Each row of a before or after table is a point. The points were changed in one or more steps. Then noise was added and the rows were shuffled. The steps act on columns, c1 being the first. What was done? A step turns or swaps two columns, mirrors them in a line or flattens them onto one, adds a multiple of one to another, or multiplies or shifts one. Angles are multiples of 10 degrees, from the lower column toward the higher: turns from -170 to 170, lines from 10 to 170 but not 90. Use the fewest steps. Two steps may share a column if one is a turn and the other turns, adds or multiplies; they go together, in the order done. Otherwise the lowest column goes first.

Before, 12 rows:
[[ 34 -31  -9]
 [-17  39 -42]
 [-16   8   7]
 [ 21  62 -42]
 [-45 -66  50]
 [-11 -50  53]
 [ 23 -16  29]
 [ -7  10  55]
 [-15  63 -32]
 [ 30 -33  11]
 [ -5  20   7]
 [  9  78  -3]]
After:
[[  5 -46  35]
 [ 21 -62  31]
 [ 31 -57   4]
 [  1  33 -33]
 [ -8 -12   2]
 [-64 -93  20]
 [ 13  48   3]
 [-15 -24   1]
 [-40 -83  38]
 [  8   8 -45]
 [ 41  33 -30]
 [-30 -22  43]]
Steps: turn c1 and c3 by 30 degrees; shift c2 by -30

Before, 8 rows:
[[ -3 -19  10 -24]
 [ 36  -9  -8  20]
 [ 17   8  19 -32]
 [ 10  40  55  41]
 [ 18  36  19  30]
 [ -4  20   8   4]
 [ 10   3  47 -27]
 [ 14 -30  11 -15]]
After (8 x 4):
[[ -2  -3  37  18]
 [ -7  23  -5   4]
 [-54  97  -9  41]
 [-24  60   9  31]
 [-23  32  11 -31]
 [ -9 -10  -1 -22]
 [-46  50  -5 -25]
 [-17 -15   9 -16]]
Steps: turn c1 and c3 by 110 degrees; add -1 times c1 to c2

Before:
[[ 39 -19   5  -2  29 -27]
 [  3 -16  13   5 -71  -7]
 [  9   5 -79 -19  23 -55]
 [-18 -17  -4  16  46 -15]
 [  8 -12  36 -46 -80  47]
 [ -2 -67  23 -42 -77  13]
 [ 26 -30 -38  29  29   7]
 [ -8   1 -73 -37   1 -27]]
After, 8 rows:
[[ 26 -41 -38  -4  37   7]
 [-18 -23  -5  -3  42 -15]
 [  3 -14  13  -9 -70  -7]
 [  8  27  37 -39 -76  46]
 [ -8  30 -73 -22  -1 -28]
 [ 39 -11   4 -16  41 -27]
 [ -2 -12  23 -80 -78  15]
 [  9  19 -79  -7  26 -56]]
Steps: add 0.3 times c1 to c5; turn c2 and c4 by 50 degrees

Before (8 x 8):
[[ 18  -7  -8  31   0 -23  -4  10]
 [ 13  -7  -6  16  10   5   3 -10]
 [  1  43 -21  -8   1 -17   0 -14]
 [ 16  -9  95  -1  11 -29   0   0]
 [  2  -3 -18  14 -16 -22  32 -11]
 [-10  -9 -21   7  13 -18   0   2]
 [ -9  15 -12  27  11  -2  10  11]
 [ 18  -7 -19   8  15   9   1  41]]
After, 8 rows:
[[ -1  -9 -21 -13  13 -18   0   2]
 [-12  -3 -17  -5 -16 -22  32 -10]
 [-21  -7  -7   3  10   5   3 -10]
 [  6  44 -21   5   1 -16   0 -14]
 [-19  15 -12 -21  11  -2  10  11]
 [ -7  -9  95  15  11 -29   1   0]
 [-16  -7 -19  12  16   9   1  42]
 [-36  -7  -8   0   0 -23  -4  10]]
Steps: turn c1 and c4 by 120 degrees

Before:
[[-15 -16   9   8  -5  20  19  -9   5]
 [  8 -16 -15 -24 -20  -9  10   2  -8]
 [ 13 -18  18  13  29  10 -10 -19  10]
 [  7  -7 -38   8 -24   5  -1   5 -14]
 [  1  -8   4   0 -16 -15   2  -1  20]
 [  9 -17   2 -11  -6  31  -6  -8  39]
 [ 10   7  16  -7 -23   0 -13  -5 -10]
 [-79 -15  11  -1  35  -9   4   5  -2]
 [-12  21   9  -7 -27  -6 -10 -59   2]]
After, 9 rows:
[[ 11  14  16   2 -22   5 -11  -8 -10]
 [ -4 -36  18 -19  29  14  -5 -30  -5]
 [-33 -33   3  -4  -5  29   7 -12 -23]
 [ 15 -14 -38  -8 -24   5   0   9   3]
 [-19 -16   5  -5 -15 -15  -2  -1  -5]
 [-26 -30  12  50  34  -9   0  10  57]
 [ -9 -31   9   2  -6  12  25 -15  14]
 [ 10 -31 -15  15 -19 -13   6   4 -21]
 [ -6  42   8  12 -27  -3 -12 -94   3]]
Steps: turn c1 and c9 by 70 degrees; turn c4 and c9 by 140 degrees; multiply c2 by 2; turn c6 and c7 by 20 degrees; multiply c8 by 1.6

Before, 8 rows:
[[ 32  22  -7   0   2 -11 -83  26  -7  16   2]
 [ 33  20  12 -61 -16  28 -32 -33 -18 -22  38]
 [-41 -42 -13   7  -3   3 -76 -27 -10  18  24]
 [ 44  -5  12  -6 -24   8 -14 -22  -3 -32  20]
 [ 25 -30 -25  -3  -5 -15  37  16   9  -8  16]
 [ -7 -42 -19 -38 -95  34   0  26   7   5 -30]
 [ 32  37 -12 -12   7 -51 -17 -18   0  46 -17]
 [-32  16 -48  34 -51 -21  16 -29 -36   7  31]]
After:
[[ 45  -5  17  -2 -24  12  12 -23  -1 -33  21]
 [ 34  -1   9 -69 -19  36  21 -34 -20 -24  39]
 [ -9 -54 -19 -20 -94  30 -13  26   7   5 -27]
 [-39 -37 -11  22  -5  26  72 -28 -12  18  23]
 [ 33  21  -6  -7   1  17  83  25  -5  15  -2]
 [ 33  36 -11 -24   5 -40  34 -15  -2  45 -17]
 [-30  26 -50  27 -52 -25  -9 -28 -35   7  29]
 [ 23 -26 -26   8  -3 -27 -27  13   8  -6  16]]
Steps: turn c2 and c4 by -20 degrees; mirror c6 and c7 in the line at 170 degrees

Before (13 x 11):
[[ 15 -29 -29  25 -16  31  31   1  23  16 -35]
 [ 21 -35 -20 -20 -29  33  -6   3  31  -6 -22]
 [ 43  18  20  19  -4 -29  24 -11  13   5 -22]
 [  1   2  28  -4   1 -13   7 -19 -19  13 -13]
 [ 21 -25  12  36 -10 -21  -6 -17  -2 -16  13]
 [ -6 -14 -21   5   3  28  32  -2   2 -16  26]
 [ 16  23 -27 -16 -34  17   7 -31  28  12 -34]
 [ -8   2   1 -14  10  11  -2 -26  16 -16 -28]
 [ 39  22   8  33   2 -28 -30   9   2   4  -5]
 [  0 -38 -24 -22   3 -26  -3 -47   2  14  -4]
 [ -4  14   6 -12   4  20 -27 -38  31  17   5]
 [ -5 -36  17  -2  24 -27   7  -4  26  39 -11]
 [ 41  -5  12 -15  20 -22 -18 -43   3  30 -25]]
After:
[[-20   6 -10  -5 -21  15  11 -34   0 -15  -9]
 [-23  33 -35 -11  31  17 -19 -21   3  21  15]
 [-25 -91   2  -2  26  40   9 -15  25 -27  -8]
 [  0 -62 -12  36  -1 -16 -10 -16  -9 -23  10]
 [  1 -87  -4 -22  33  -7   7  20 -28  33  -7]
 [ 16  54  12  34   1   4 -15  -6   2 -27  12]
 [ 22 -13 -36 -13   2  31   3 -26  21 -21   0]
 [-28   6 -25 -15  16 -14  13  -9  11  10 -12]
 [-24 -37  -7   6   2 -15   5  19   3  30  -7]
 [ -5  60 -37 -16  28  13  20  15 -35  18 -19]
 [-21 -94 -52 -21   3  14   1   7   3 -26  -2]
 [ 24  44  -2  18  13   4  25 -24  -5 -28 -21]
 [ -4 -73 -10  24  23  16  36  26 -15  32 -30]]
Steps: shift c1 by -20; multiply c2 by 2.5; turn c3 and c8 by -70 degrees; swap c5 and c9; swap c6 and c10; flatten c7 and c11 onto the line at 140 degrees

Before (11 x 12):
[[-43 -52  -8  20  31 -31 -25  17  16 -55 -21  27]
 [ 21 -65  17 -34  47 -19 -58  15  18  -9  -3  35]
 [ 23  -6 -16  47 -37  -6 -34  55  46 -11  17 -10]
 [  1  10   1   1  25 -32  -8 -19   7   7 -38  58]
 [-25 -48 -19  34 -26   3  35  17  48  -2  19 -36]
 [ 60  14 -20  46  12  -2   9 -28 -15 -24  39  32]
 [ 19  14 -22  -1 -33 -28 -13 -49 -23   5  48  13]
 [-39  15  23  -2  35 -95   0  17 -14  30  23  41]
 [  9  14 -55  48 -40 -73  16  -1  75  27  46 -39]
 [ -2  -2  23  43 -40 -92  34  40  77 -35 -20  18]
 [  4 -67 -32 -14  21 -16  -9  41 -12 -39 -24  57]]
After:
[[  8 -16  23  42   9  12  34  41  59 -53  11  17]
 [-33   7  -9  19  62   3 -24  17  10  -2  55  27]
 [ 19  32 -56  48 -44  12  17  -1  61 -22 -35 -38]
 [-29  12  22  -3  -9  -5   0  17 -31  46 -24  40]
 [ 30  31  17 -34  32   3 -58  15  14  37  58  34]
 [ 33  17 -16  48 -10   8 -35  55  44 -38  -3 -11]
 [ 11 -38   0   2   6  -1  -7 -19   2  25  10  57]
 [-15  41 -19  36 -11   8  34  17  47 -23  32 -37]
 [ 14  13 -32 -14  44  -2  -9  42 -14  -1  71  56]
 [ 29  35 -22  -1 -21  -4 -14 -50 -27 -26 -37  12]
 [ 70  26 -20  46  27  -2   9 -28 -16  -2 -31  31]]
Steps: shift c1 by 10; turn c2 and c11 by -120 degrees; turn c5 and c10 by 60 degrees; flatten c6 and c9 onto the line at 80 degrees

Before, 11 rows:
[[-15  21   8 -27  25   3 -11  53  -4   8  -8   3  25 -10]
 [ 53 -13   0   5 -28 -24 -16  20  -8   5  49  -3   5 -20]
 [ 39 -19 -18   6  16 -25  -1 -32 -15  -7 -49 -45   1 -22]
 [ 17   0   7  -3  22  -6  13  20  18  13 -10  36   6  26]
 [-12   4   1  -6  17 -46   2  35  -6 -11  31   8 -11  -2]
 [ 30  20  12  21  14 -10 -29  -7  -6  -4  -3 -20 -10  22]
 [ 12   9   6 -20  -3 -34  24  14  12  17 -47  11 -11  14]
 [ -1  23 -25 -31  25 -36  10   5   4   7   3  -6 -41 -32]
 [-12  44 -20 -26  43 -34 -34   9  -4  -9 -18  -6  30   1]
 [ 10   9 -55  32  27 -21  10  35  11  -8 -54 -55   3 -31]
 [  2  -6  23  -8   9 -28  20  48  46  11  -1  -3  42 -22]]
After (11 x 14):
[[-21  -2  60  32  27   2   9  36  11  -8 -55 -55   3 -31]
 [ 21 -13  16  -6  19  43   2  34  -7 -11  31   8 -10  -3]
 [-95  48   8   5 -29  22 -16  20  -8   5  49  -4   6 -20]
 [-68  44  25   7  16  17  -2 -32 -15  -7 -48 -45   3 -23]
 [-31  12  -5  -3  22   8  13  21  18  13 -10  37   7  27]
 [  8 -48  32 -26  43  25 -34  10  -3  -9 -17  -6  30   1]
 [-64   2  -7  21  14  14 -29  -7  -6  -4  -2 -20 -10  22]
 [ -1   7 -12  -7  10  36  20  49  46  12  -1  -3  42 -23]
 [ -6 -22  35 -31  25  27  11   4   4   7   4  -6 -41 -31]
 [-27   0   6 -20  -2  34  23  14  11  18 -46  12 -12  13]
 [ 20 -29  -9 -27  24   1 -10  54  -4   8  -8   3  25 -10]]
Steps: multiply c1 by 2; turn c1 and c2 by 160 degrees; turn c3 and c6 by 160 degrees

Before:
[[ -8 -26  19 -16   7  30   8  32  12  32   0  12 -11  11 -55  18  27  13]
 [-19 -48  22  22 -11 -20  -7   3   7  -9  13  27 -27 -52  16   5   5  23]
 [ 16 -95  37  37   9  22  15   1   9   7   2  -7 -29 -13 -30  20  -3  20]
 [-20 -45  16  44  -7  32 -16  14  -7  -9 -24 -14   9   8  -5   3  40  53]
 [ -8 -32 -12  -3 -49  -7  -2  -9 -17  26  13 -36  44  10  47 -28 -26   4]
 [ 20  -6  35   7 -42 -18 -23  20  -7  11  67  11  65  23  11  14   4  -6]
 [  1   9 -22  11 -33  74   5 -22 -26  -6 -54  27   4 -12  21 -60 -24 -17]
 [ 16  22 -29 -42  18  20 -18 -12 -18 -23 -49   6  27 -15   3 -73 -15  -8]
 [-26  16 -24  -9  15  40  -6  -8  -5  -6 -55 -16  42 -19 -37 -45  -2 -35]]
After, 9 rows:
[[-28 -46  16  43  -7  32 -18  14  -8  -9 -25 -14   5  10   2   0  39 -51]
 [  3 -32 -12  -3 -48  -6  -2  -8 -17  26  12 -37  52  11  32   0 -26  -9]
 [ -6 -48  22  24 -12 -20  -6   3   7 -10  14  28 -14 -51  -8   0   4 -30]
 [ 12   8 -21  10 -34  74   6 -22 -26  -7 -55  27  14 -12   6  -1 -25  12]
 [ -4 -27  19 -15   8  29   7  32  13  31   2  12 -34  12 -19   1  28 -14]
 [ -2  23 -30 -42  17  20 -19 -13 -18 -22 -48   6  21 -14  13   1 -15  17]
 [ 43  18 -23 -10  16  39  -6  -8  -3  -5 -56 -17  15 -19  10  -1  -1   1]
 [ -9  -6  34   7 -42 -19 -23  20  -8  11  67  12  52  22  31  -1   4  20]
 [-25 -93  37  37  10  22  16   0   8   8   1  -7 -35 -14 -18   0  -4  -1]]
Steps: turn c1 and c18 by 130 degrees; flatten c13 and c15 onto the line at 30 degrees; multiply c16 by 0

Before:
[[-16  21   0  15  -8  20 -14 -48 -31  31  50 -17   2  -1 -44 -32 -61  31
   -2  76]
 [ 47  -6   5  -9  14  29 -10 -18  -1   6  -7   9  18 -22 -11  16  -5  -6
   23   9]
 [ 19   8   6  -5 -10  13  44  -4 -22 -28  -1 -17   8 -19 -48 -16  10  -9
  -34   3]
 [  3  35   3 -25 -45  19  25 -36  43  36 -30 -32  16 -31  23  -4 -11   8
  -27  46]
 [  2  18  -2  13  24 -43 -13  45 -19   7 -32  23 -15 -38  27  22 -35  -2
   30  12]
 [-44  -7 -20  21  32 -57 -45 -39   6  36   4 -11  20  38 -24  -6  11 -59
  -20  90]
 [-29 -36 -21  38 -56  35 -19  31 -71   8  29 -26 -31  54 -47  21  -5   8
  -65   2]
 [ -5  18 -56  -8 -23  -5  36  17 -35  -2 -18 -16  14  -3   7 -31 -34 -64
  -21  16]
 [-27 -13 -37 -51  28  14  -8  -5  39  -5  56  -7  -5   2  -6  -5  24  -7
    3  24]
 [-17 -16 -23 -13  19 -55  25 -20 -66 -59 -12 -25 -13 -27  14 -17   1 -49
   18  14]]
After (10 x 20):
[[-26 -13 -38  61  27 -15  30  -4  13  -6  48  -8  -6   5  -6  -5  86  -9
   43  21]
 [-43  -5 -21  -7  31 -88 -31 -37 -21  39  32 -13  21  40 -24  -6   1 -58
   22  89]
 [  1  35   4  49 -46  -9  -1 -35  -9  38 -41 -29  14 -29  25  -7  38   7
   13  47]
 [-18 -17 -24 -46  19 -85  11 -23  53 -57 -27 -25 -13 -27  16 -18 -39 -48
   61  16]
 [ 48  -5   4   5  16  -2 -10 -18   9   4   3  10  16 -22 -10  16   0  -6
   64   9]
 [-26 -39 -18 -78 -57   5   4  33  16   9  36 -25 -31  55 -46  21 -84   6
  -25   2]
 [  2  18   1 -25  23 -74 -32  45   0   9 -16  22 -17 -37  25  22 -57  -2
   70  11]
 [ 19   6   6 -12 -11 -18  34  -3  17 -30 -31 -16   9 -18 -49 -16  -3 -12
    6   3]
 [ -4  18 -55 -23 -21 -36  17  15  26  -4 -39 -13  16  -1   5 -31 -57 -65
   19  17]
 [-13  21  -3 -33  -8 -13  21 -47   8  32  48 -16   2  -2 -48 -35 -93  30
   38  77]]
Steps: turn c4 and c9 by -130 degrees; add 1 times c4 to c17; shift c6 by -30; turn c7 and c11 by -40 degrees; shift c19 by 40

Before:
[[ -5  -7 -19   4   6   8 -24 -16  13  -6  -9   5   4  14  -6  -5 -32  15
  -17  -2  18  15  11 -12]
 [-12 -19  14  19   5 -32  20  12 -15  15  12  17 -24  -6  19  -8  10 -16
   31 -31   0  -6 -24  19]
 [  0   8  -4  16  29   5  -9  -2  -3  -2  20  -8  -3 -23 -11  20  -3 -19
    2 -11 -15  17 -11   4]
 [-26   6  10  16   7 -16  18  11 -18  12  -5  -3 -20   1  26 -20   1 -14
   41 -15   4   5 -23  36]
 [-21  18 -16 -24  -5   5 -34   1  15 -19 -16  16  -5  -9 -14  -8  -7  -9
   30  11   4  -7  12 -12]
 [  5  22   4  -1  22 -26  11  17 -21   7  22   0   2 -22   4   4  -4  -7
    4 -25 -15  19 -20  10]
 [ -1  11  -1  -5  12  18 -10 -24   9   2  17  -3  13 -19  -7   1  -2  11
   -8 -12   9  21  -4 -19]
 [-16  -5 -21   9  -3   5 -27   2  16 -19  -2  -4   7  11   1  -6   3  22
   10  -3  24  14  24 -12]
 [-12  19  13   6  23  -7  21  11  -9   3  22  -2  -6 -39  15  21  -1 -19
  -20 -27  -9   7 -11  13]]
After:
[[ -9 -22  14   7  22 -20 -22   8  -9   1  17  -3  -8 -42  11  26  22 -18
   25  13  -9   8 -11  14]
 [  2 -22   5   0  20 -78 -14  18 -24   9  22   1   0 -22   4  -1  24  -9
    3   6 -16  22 -19  10]
 [-13   4 -21   6  -2  15  12   3  13 -18   2  -5   8  10  -1  -5  -1  27
   -9 -27  26  16  24 -11]
 [-21 -21 -19 -23  -5  16  28   0  15 -19 -16  16  -8 -10 -15  -6  -7  -5
  -20 -21   4  -8  14 -13]
 [-26 -14  10  15   5 -47 -19  13 -18  13  -7  -6 -17   2  27 -18  13 -14
  -38  10   5   4 -24  33]
 [-13  12  16  19   6 -96 -28  10 -15  15  10  19 -22  -6  17  -9  21 -13
  -33   4  -1  -4 -26  18]
 [  0  -8  -3  -7  10  54   0 -22   8   2  18  -4  13 -22 -11   0  12  11
   11 -11   8  23  -5 -21]
 [ -8  17 -19   3   5  23  35 -16  15  -5  -9   6   3  14  -5  -3  18  17
   13  -7  16  13  11 -11]
 [  2 -17  -5  13  29  14   2  -2  -4  -2  20  -6  -1 -19 -12  21  12 -18
    1  -7 -18  16 -12   4]]
Steps: turn c2 and c19 by 160 degrees; add -0.5 times c16 to c2; multiply c6 by 3; turn c17 and c20 by 120 degrees; turn c7 and c20 by 120 degrees

Before (13 x 32):
[[ 46  11  48 -71 -47   8 -25  29 -79  19 -32 -14  -6   1 -51  -9  -4  21
    3 -41  26 -20  47  17  -9  -7  22 -37 -11  22  10  37]
 [ 16  19   2  -9 -33  37  -4  -1 -37   2  16  50  11 -11 -13 -28  -5 -17
   54 -21  10  19 -24 -24  -4 -24 -16  60 -38   0   7  49]
 [ 11  54   5 -57 -26  48 -36  54 -60  48 -35  -3 -13  10 -44  41  -9  48
    6  17  -1  10  34  28   4   5  -8 -19 -44  27   2  26]
 [  6 -10 -26 -14 -17  28  -8  44  21 -19  27  14 -10  14  30  40 -37  -6
  -65 -20  -3   7   0  62  10   5   3 -80  -3 -43   9 -12]
 [ 32 -23 -18 -22  42  42  13  53  29  12  55  37 -54  -2  60 -13 -43   8
  -74  32  11 -32  60  26 -16 -25  -9 -70   5 -37   7 -22]
 [ 16  46  11  34 -32  27  -9 -34 -45 -29 -18  -1  17 -17  43 -17   2 -17
   55   6  18  -8  43   0   5  -1  17  77 -32   1 -12  40]
 [ 51   1 -62 -34  38  47  -4  57 -13  14  23  41 -10   4  14  37  -7  16
  -40 -25   4 -27  35  35  31 -31  45 -63   4 -48  -9 -15]
 [-20  11 -12  -2 -18  21  22 -10 -43  -2   2  -7 -14  13  -9  -6 -12 -12
   56  20  42 -28 -21  -9   7  12  49  53 -30  16  24  57]
 [-10 -30 -34 -44  56  66  11  62  -5  -6   8  -4 -31 -23  17   7 -38  14
  -34 -26 -31  12  28  58   2  -4   4 -52  34 -53 -14  10]
 [ 50 -32 -42 -22  16  41  17  47   7   5  26  -7 -43 -16  20  22 -51 -13
  -33 -13 -35  11  51  -4  -6   8  30 -61 -45 -40   1 -26]
 [ -5  22   0   4 -61  16 -22 -21 -23   0  -9  16 -32   5 -10 -33   1   1
   72  24   7  30 -10   4  -2 -33  61  45 -13   3 -47  41]
 [ -7  -7 -16  48 -33  11  21   3 -40  19 -21  18   9 -37   3 -56  35  -7
   32  15  11   2 -16  18  16   1  23  32 -55   7 -23  45]
 [ -8  15  21   8  -2  19 -11 -48 -54 -18 -19  29   6  14 -24 -20 -11  -4
   19  18  22  -3  15 -41  23   1  12  13 -55  -3 -45  64]]
After:
[[-60 -29 -34 -45  59  10  15  62  -3  -6   9   0 -21  13 -85   9 -10  15
  -36 -29 -31  34  27  24   4   1   1 -53  34 -60 -41  11]
 [-56  17  20   7   1   1  -9 -50 -51 -15 -23  28   1  -2  29 -16 -42  -2
   24  19  16   7  15 -17  25  -4  14  13 -54  -2 -11  57]
 [ -4 -34 -46 -27  13  10  22  43  10   3  32 -11 -30   3 -41  21   2 -12
  -33 -14 -34  25  50  -3  -5  -4  30 -59 -43 -41 -52 -27]
 [ -6  14  43 -69 -51  -3 -27  24 -78  16 -33 -16  -7  30  94  -7   9  23
    4 -36  27 -13  47   8  -7   0  24 -40 -16  22  -2  38]
 [-30  16   7  -8 -35  10  -8  -5 -37  -2  15  48   5  16  38 -32   4 -20
   49 -21  10  29 -20 -11  -2   3 -17  60 -38   2  -4  51]
 [-43 -13 -22 -13 -20   3  -9  41  21 -17  23  17  -8 -26  -2  37  11  -4
  -66 -23  -6  16  -1  29  10  -3   8 -78  -6 -50 -36  -5]
 [-58  -9 -13  45 -33   3  22   1 -40  14 -22  17   8  31  16 -59 -20  -6
   33  13  14   6 -17   5  20   0  24  35 -56   5  34  44]
 [-54  20   0   7 -58  13 -22 -21 -19  -5  -8  12 -22   0  76 -31 -45   6
   74  26   8  28  -8   3   1  -2  64  47 -10   3   6  40]
 [-40  52   4 -56 -24  13 -36  55 -63  49 -37  -5  -9  15  71  43   2  50
    9  14  -1  26  31  14   5   8  -9 -21 -41  28 -11  28]
 [-18 -23 -19 -18  44  -3  15  53  30   1  58  39 -38 -27 -94 -14   9   9
  -71  32  15 -16  57  15 -13   4  -7 -67   6 -34 -42 -19]
 [  1   1 -60 -32  39  -3  -2  58 -13   4  24  43  -6  -8 -49  42  -9  15
  -42 -23   2  -7  35  17  31   1  47 -66   1 -48  -8 -15]
 [-31  42  10  35 -33   1  -9 -33 -46 -31 -12  -1  12  -5 -12 -17 -17 -13
   59   4  13   0  44   1   5  -6  16  85 -29   3   1  42]
 [-72   9 -12   1 -21  -9  23 -10 -46   0   1  -9 -10  -8  34  -5  30 -14
   55  18  46 -16 -17  -4   5  -1  50  52 -33  11 -11  59]]
Steps: shift c1 by -50; turn c14 and c15 by 150 degrees; add -1 times c5 to c15; flatten c6 and c22 onto the line at 70 degrees; flatten c10 and c26 onto the line at 10 degrees; multiply c13 by 0.7; swap c17 and c31; multiply c24 by 0.4
